Every row gives one point. The window is the flat piece filled in between its corners: a triangle in 3 columns, a solid with four corners in 4, and so on. A path goes straight from each point to the next, and from the last back to the first. List the points from which the path goes on through the window.

Window (4 x 4):
[[  0  18 -40   3]
 [  2  15 -15 -45]
 [ 20  -3  31  13]
 [-73 -48  -7 -17]]
Path:
(1): [-31 -46   4  -1]
(2): [-44 -19  11   5]
(3): [-27  20   8  24]
(4): [ 57 -41  42 -16]
(5): [-24 -30 -40 -40]
(6): [-60  10 -11 -44]
(7): [-14  21 -18  -1]
(8): [ 37 -12 -33   9]
(9): [ -4 -61   2   9]
(10): [-17  30  25  -9]
(11): [-17  17  38  -8]
(12): [ 44 -20   3  26]
(13): [ 27  19 -26 -31]
(14): [ -6  45   0 -28]
(15): [-2 12 22 26]
(16): [ 31 -50   3  23]
Through the window after points: 3, 7, 9, 11

Window (6 x 6):
[[-24 -43 -28  61  12  13]
 [-17  -6 -39 -34  -2   6]
 [  8 -26 -12 -26  -7 -23]
 [ -4  15  14  16  52   2]
 [-44  40  30 -82  10 -50]
 [  3   7 -63  35 -41  -8]]
Path:
(1): [ -2   1 -13   9 -28  41]
(2): [  2 -30 -54   4   8 -37]
(3): [ -4  16 -28 -63  49 -52]
(4): [-50   2  37  -8 -16  20]
(5): [-23  16   0  24 -13  31]
(6): [-20  -9 -20 -25  18 -29]
(7): [ -4 -17 -56  13  -6 -14]
(8): [ 13 -12  27   1 -29  21]
(9): [-33 -11  -3  33 -34  41]
(10): [ 10 -17 -59  35   8 -10]
(11): [ -9 -11 -45 -17  15 -16]
(12): [-26   4  -1 -34 -17  12]
Through the window after points: 5, 11

Window (9 x 9):
[[-26  16  38 -43 -28  31  12 -43 -17]
 [ 48  39   1  18  62 -32   8  20  35]
 [ 34 -13 -47  49  -1 -22  10 -38   1]
 [ 17  24 -80  -8  91  16  28 -18 -39]
 [ -7  65  48 -45  -7  48 -53   2 -30]
 [-14 -44  16  43 -60   5  32  -6 -24]
 [  5   0   5   3 -14  43   5  -6  22]
 [ 36  15  29 -37  -9  40   8 -15 -26]
 [ 12   9 -20  20 -53 -10  30   7   6]]
Path:
(1): [  8  36   8  14 -15  49  26 -33  -3]
(2): [ -2 -14  -4 -43  -1   4 -20  -8 -40]
(3): [ -4  -1  24 -33 -10  24   0 -15 -10]
(4): [-10  70  24  -2 -39  44  33 -65 -22]
(5): [ 15  29  -4  13  -4   6  14 -27 -24]
(6): [ 13 -12 -29 -19  13   1 -25   2   0]
(7): [ 13 -14 -14  -8 -26  21 -11  -5  -7]
(8): [ 21  29  -4  38   9   1  34 -27  12]
Through the window after points: 3, 7

Window (11 x 11):
[[  2 -62   6  -3 -75 -11  23  -3  14  15 -11]
 [-57 -21   0   9  -1 -18  39  -6  20  71  40]
 [  7  19 -49  12  -1 -12   3 -36  20  20  20]
 [-13  64   8   3   4 -30 -14 -16  31  32 -17]
 [ 18 -13 -21 -27  39  14 -35  65 -30   2 -44]
 [-21  63 -17  73 -35  -8  14  10 -19 -26 -46]
 [-15 -11 -21 -11  21  -4  27  -6  82  16  14]
 [-48  -4  14  -1 -18  26   6 -18  34  22  50]
 [-40  47 -39 -24 -22  -7  24  -6  31  32   5]
 [-25  -6 -21 -25  -8 -54  12  -7  35  -4  38]
 [ 87  -4  80  -7 -11  75 106   4 -24 -54  -1]]
Path:
(1): [  3  -7  -7  10 -22   1  16  26  19   9  22]
(2): [  2  31 -23  15 -18 -14  28  30  23  35  22]
(3): [-21   5  18  -6 -10  -4   0 -26  16   9 -16]
(4): [-15 -11  -4   3  17   0  37 -62  -4   7 -35]
(5): [  5  14   6  10 -28   2   6  43  21  -3  26]
(6): [ -3   5  -9  -2 -23   0   7  14  25  25  43]
(7): [-32   6  -9   5  -4  11  10 -34  23  13  13]
(8): [-19  18  32  -2  23  -7  26 -45   6  22 -16]
Through the window after points: 2, 6

Window (14 x 14):
[[ 50  50   8 -50   4  10  27 -48  12 -44  39  20 -67  -6]
 [ 29 -19  -7  32 -14  -9  60 -13  16  -9  24 -13  34  -4]
 [ -7 -30   8  30  49 -39  17  48  32  16 -15  21  23 -27]
 [ 15  19   3  17  31  41  21  13 -11 -15 -13   2  37  24]
 [ 26   5 -30  -8 -56  10 -55  21   9  55  32 -20  -5 -51]
 [  5   7   1   9 -47 -41 -21  21 -36   0   4 -46 -25 -16]
 [-14  29 -19 -82 -51 -15  -5 -50 -23  31 -18 -40  36   5]
 [  0  28  11 -23  15  16   4 -38  58 -17 -11 -16 -30 -26]
 [-65  24  41 -42  53  42 -14   7  -8 -51  45 -21  32 -35]
 [  8  29 -17 -12 -10 -20   8 -36  -2  62   1 -17 -50  28]
 [-39  16  16  -2   8   4  -2  -6  41   1   7  33  27  40]
 [ 22 -52  20  36 -15   5  -2 -29 -45 -14  24  44 -19  26]
 [  2 -10 -62   2 -17 -13 -32 -38  16 -13  40  32 -33 -28]
 [ 51   1   0 -28  25 -36 -42 -38 -20   8  21 -25 -22  46]]
Path:
(1): [ 55 -56 -15   2   7  55  64  33   2  -4  34   5 -16  42]
(2): [-37 -36  -2 -46  38  34  40  -3  63 -10   7 -13 -33 -12]
(3): [ 33  41   3  36 -19 -27 -36   1 -52  15   1  -4  53   8]
(4): [  6  70  18  -3 -11 -42   5 -41  14  55 -20   0  19   1]
(5): [ -5 -56 -37 -34  -3  36 -14  -5 -21 -34  41 -12 -37  19]
(6): [ 24  -7 -30 -73 -15  -5   6   1  24  33 -14 -15 -31  17]
(7): [  0  29   8  17  -3  -9 -11 -43 -10   7  21  -8  -8  -2]
(8): [ 44  55   6  -1  10 -32 -36 -72  21  37  -3  23  23  -4]
(9): [-17 -20  -1 -24   2   8   9  23 -13 -20  21 -21 -12   1]
(10): [-15 -31 -32 -47 -26  -3   5   4   3  -1  40 -40 -31  19]
(11): [  4  16   1   6 -10  -7 -22 -10  -8  24  -4  -3  24 -14]
(12): [  1  25  -5   2  -7 -20  -1 -36  12 -11  12  -1   8 -19]
Through the window after points: 4, 6, 8, 12

Window (14 x 14):
[[ 36 -40  34   8 -44  20   6  19  17 -10   2   5 -59   3]
 [-51  22  19  84  53  -7  28   7 -12   1  26 -24  15 -10]
 [ -1  42  -4 -35  30 -16   7 -69  78  -1 -29  -2  53  17]
 [-30  37   2 -17  44  32   6  25  47   8  34 -21  19 -58]
 [-14  -8 -16  64 -28  18 -27  24 -21  39  39  37   3  36]
 [ 14  22  17 -20  45 -38  17  50  51  36  29 -20  -2 -36]
 [-19  12  45 -79  28 -30 -31  39  45   8  34 -20  -3  37]
 [ -3 -13 -35 -11  -6  10 -46  20  -4   8 -21 -20  18 -31]
 [ 15  27  25 -76  61  12  18   8 -24  35  18  28  46  24]
 [-45  12 -25  -1 -63  -3  -6  26  31 -11 -12  11   8 -17]
 [-29  48  35   5  25 -21 -32 -68  -4 -28   7   7  14 -17]
 [-25  38 -41 -40   0  16   5 -29   1 -54  36  32 -24  11]
 [ 24  46  11  13  28   4  -2  56  23  19  21 -20  44   8]
 [-51  83  13  -6   3 -19 -56 -30  26   3 -26   1 -36  57]]
Path:
(1): [-10  17   9  -4  31 -17  -4  12  12  -4   7  21  13 -18]
(2): [-41  26  -7 -28 -19  40 -14 -11  18  32  20 -70 -16  29]
(3): [ -7  55  -9  -8  -3  -3 -21   8 -14  40  30 -26   0   3]
(4): [-19 -19  34   3  33  -7  -3  13  45 -12 -17  16  32   4]
(5): [ -2  10   1  12  12   1 -19   4  16  -7   0  17  -2   1]
(6): [ -8  20  25 -21 -16  -1   4 -23  17  20  19 -18  10  11]
(7): [-17  55  11  -9 -14  11  -3 -40   9   6  12 -32   4 -11]
(8): [-33  -8 -12  -8  57   5 -18  46  42 -15   7  34  28  -2]
Through the window after points: 5

Window (14 x 14):
[[ 71 -15 -10  29 -10 -10  -1  -3  -4 -30  -9  49  62 -22]
 [ 55  19 -50  -3   7  28  20  78  31  38 -30 -47   2  25]
 [-44 -47  50  -3  36 -52  33 -53  27  13  42  11 -16  12]
 [  0  86 -50   8   7  25  -2   8  46  42  -8 -16  34 -27]
 [ -6   0 -13   9 -19  -1  30  23 -41 -13 -26  11  61  12]
 [-28  -5  32  36  17   5 -15  -9  35 -14 -10  13 -16  37]
 [-31   2 -17 -43  32  15   0  85  27  -2   4 -40 -36 -25]
 [ 22  -2  64   8 -39 -25  17 -49 -32 -25  64  44   9  12]
 [ 38   1 -43 -46 -48   8 -17  52  20   8 -24  20  56  19]
 [ -5 -49  63  11 -15 -35 -23 -36   1   2  10 -37  -8  -6]
 [ 10   9  60   5   8 -68  -2 -24 -23   0 -12  44   5   9]
 [-12  -6  71  -9  28  20   5 -44 -10  36  17  34  13 -10]
 [-17 -29  10   7  29 -22 -32 -49 -25  24  37   6 -38  14]
 [ 20  18 -13 -28  10  19   9 -56  20  -2 -24 -18 -31  -6]]
Path:
(1): [ 15 -21  35   6 -35 -20   5 -20  -4   9  14   5 -10  -9]
(2): [-14   9  16   3  76   1 -24 -33 -15 -16  36  14  25  44]
(3): [ 30  -9 -11  -7  52  19   5 -13 -13 -19   5 -28  33  24]
(4): [-22   5  26   2 -31 -23 -12  12  29  43 -13  28 -21 -26]
(5): [ 13   2  -2  15 -15  -4  19  -3  10  15   4  21 -28  -8]
(6): [-23   1  -3 -33  44  20 -17  -5  16  -1   5 -49  40  13]
(7): [ 12  -3   0  16  34 -20 -41  30  59 -26   3 -30  33  74]
(8): [  2   2   3 -18 -13  10  12   5  -2   9  -3  13  -9 -15]
Through the window after points: 1, 7

Window (14 x 14):
[[ -46  -66   44    7   -4  -38   20   48  -34   46   61   17   12   -2]
 [  15   31   19   19  -21   33   10    6  -31  -24  -12   34   21    0]
 [   6    3  -22   37  -35  -57  -15  -32   23  -34   -1   23   17   13]
 [   2    7   -1  -17    8    1   -1  -18   -6   -6  -64   13   64   10]
 [ -24   11   22    4   -4  -12  -14  -18  -31   45   -6    6   -9    3]
 [  16  -20  -22    0   25   26  -25    2  -98  -37   34  -46   14   -1]
 [ -47   -4   34  -51  -17   -6    5   46  -39    2  -12   76  -13   10]
 [  38  -31   16   34   12   27  -13   -7   18   15  -47   53   -1    8]
 [-103    4  -12   -3  -23  -15   14  -36    7  -12   -3   20  -17   45]
 [  28   11   10    8  -20   -5   15  -19  -47   -9   -9  -38  -36   41]
 [  28  -27  -73   -6   14   39   10  -12    6   42  -28    3  -31  -16]
 [  -1  -28   36   17  -59  -34  -25   31  -14   39  -33  -36    5    2]
 [ -37   22   10   57   24  -38  -10   18  -17  -24   40    1   23   50]
 [   9  -35   31    8   19    1   -4   24   30   29   16    9  -15  -27]]
Path:
(1): [ 20  -8 -11   4 -12   9 -18 -15 -15  -9  50   1  -1  50]
(2): [ 46  22  -5 -37 -19  -4   4 -47  18  15  14  12  27  33]
(3): [-108  -32   35   50    6  -20   -8   67  -72   11  -10    4  -38  -21]
(4): [-48   1   1  11  22 -15  -9  38 -35 -63 -42  18  15 -48]
(5): [ 62 -12  -3   3 -27  32  -3 -40   3  61  17   4 -13  56]
(6): [  9 -11  20 -22 -12   7 -47   8  -5   4  35  22  -5  19]
(7): [-25 -14   2  18  -4 -11  47  -3 -40  33 -59  -3  -3 -22]
(8): [ -2 -15  -1  19  16 -12  11  -4 -15   0  -6  18 -14 -20]
(9): [  4 -25  50 -16 -32  15 -38  39  12  38  -4  -7  21  28]
(10): [ 10 -16   4  -3  -7  13   4 -21  14  27  -2  32   5  41]
(11): [  9 -19   8  30   7   8 -12   5  -6   1 -38  26  -3  -5]
(12): [-38  -9  40  59  -4  -7   7 -20 -47  -5 -43 -11   0 -30]
(13): [ 14  -2 -29 -54 -27 -30 -16  39  19   9  51  32   7  56]
(14): [-11   7  30  16 -13   4 -34   5  17  25  28  44  51  71]
(15): [-20  -5   1   1  -4 -16  17   5 -41 -11 -11  -7 -18 -23]
(16): [-32 -26  31   0  21 -12  16  38 -71   7 -46 -17  -3 -53]
Through the window after points: 8, 10, 16

Window (14 x 14):
[[-18 -33 -57  -5  21 -27  26  38 -14  -1  14   3  11 -51]
 [ 38 -12  39 -24  36 -11  80  47  10  10 -36  18  29 -18]
 [ 23  22 -19  10   1 -35  23   3 -24  10 -32  28  47  20]
 [-16 -19   5  28  12 -77  36  13 -14   7  56 -15 -22 -12]
 [ 18  16  38  -1  18  15   1  37 -18 -51   9  51  31 -23]
 [-42  13 -22 -11  51 -12  47  20  45 -11 -18   1  79 -10]
 [ 17  27  -1 -48  12 -31 -34 -82  12  37 -20  15  -1  30]
 [ 25   3  -2  -3  28  -3 -12  20 -42 -17  33 -22 -35  31]
 [ 41   0  -6 -20 -30   1  34  34  51 -48  28  29   2  41]
 [ 63 -24  34 -26 -12 -14 -17 -76 -31  10  -1 -35  12  30]
 [ 78  20 -30  19  18   8   1 -13  24  36  13   7  36  -4]
 [-40 -37   2   7   4 -24 -22 -53 -50  80  14  14   4  37]
 [-39   4  60   9 -25 -33   2  46  -3   1 -29 -27 -13 -13]
 [ 12  68   9 -49 -10  31  56  63  12 -53  32  -2  33 -31]]
Path:
(1): [  5  -7 -24  29   4 -18  50  -5  -9  -3   4  11  -7   2]
(2): [ 18   6  30 -42  20 -10 -17  63   6   5  18  -2  59 -15]
(3): [ 17   8  25 -20  35 -16 -17  41  -1  26  39  15  25  -9]
(4): [  7 -13 -16  -1 -14 -13  44 -35  -6 -33 -20  -9 -12  11]
(5): [ -4 -21   1  58  31  12  24 -22  -3  -2 -17  30  -5 -12]
(6): [ 26  10  13 -65  -3 -56 -22   3 -18  18  15 -10  21  26]
(7): [ 14  -3  10 -11   2 -31 -10   0 -17  11  15   8  26   0]
(8): [  3   5  15  -4  17  26  17 -34  -2   5 -21  19  -9  22]
Through the window after points: 7

Window (14 x 14):
[[-40  44  64 -23  23  12 -23 -47 -11   2   2 -27  30   4]
 [-25 -27  12 -18  57 -28  -8 -32 -58 -20  -8 -13 -22  43]
 [  7   1  48  21  -8  57 -28   0   8 -28  33 -16 -10  41]
 [ 23 -20 -73  26  18 -66 -40  32 -39 -23 -31 -36   8 -49]
 [-13 -17   3  25  -9  21 -48 -30  25  35  54 -25 -14   9]
 [  7   5 -70   1  12 -26  31  12 -50  10  -3 -55  -7   0]
 [-20  26 -27   3   3 -70 -11  31  -4  17 -51  -9 -20  -5]
 [ -7  39 -54 -14 -13 -97   2  11  -4 -29  17  -9  17 -17]
 [ -8 -12 -11  -7  39  -4  34 -53   8 -21 -29 -15  -9   6]
 [  6  -7  73  23 -47  27 -11 -36 -14  16  50   3  -8 -12]
 [  2  30 -71 -51 -11 -28 -13  -3 -24 -15 -13  -1 -30 -27]
 [ 38  31  46  -9  12  10 -18 -37  -2  38  40  30  37  18]
 [ -8   4  -7   7  46 -18  -2  25   4   2  26 -27 -43 -39]
 [ 26  47 -32  22  13 -56 -22 -19  -8  -3  -2 -44 -48 -17]]
Path:
(1): [-22   6  -7  18   9 -19 -17  -4 -28  -9  -8  13 -17  22]
(2): [-33  37 -42  31  21 -10  10  -3 -37 -47  25  21 -13  -6]
(3): [ 21 -12   3 -26  16 -30 -27 -13   8  27 -17 -53  -2  -2]
(4): [  5 -23  -1 -40  16 -21 -14 -13  13   3   5 -14 -13  27]
(5): [-18  91   8  61  10   3  11 -37 -60  -5   4 -19  -5 -42]
(6): [-26  31 -23  51  38  10  -9 -21 -16  13  29  -7 -20  -7]
(7): [ 32 -19  16 -67 -21 -29 -16  32   6 -31  -6 -30 -24 -13]
(8): [  4  -4   0 -21  35 -35 -10 -17 -23   2  -3 -35  -6   1]
Through the window after points: 6, 8
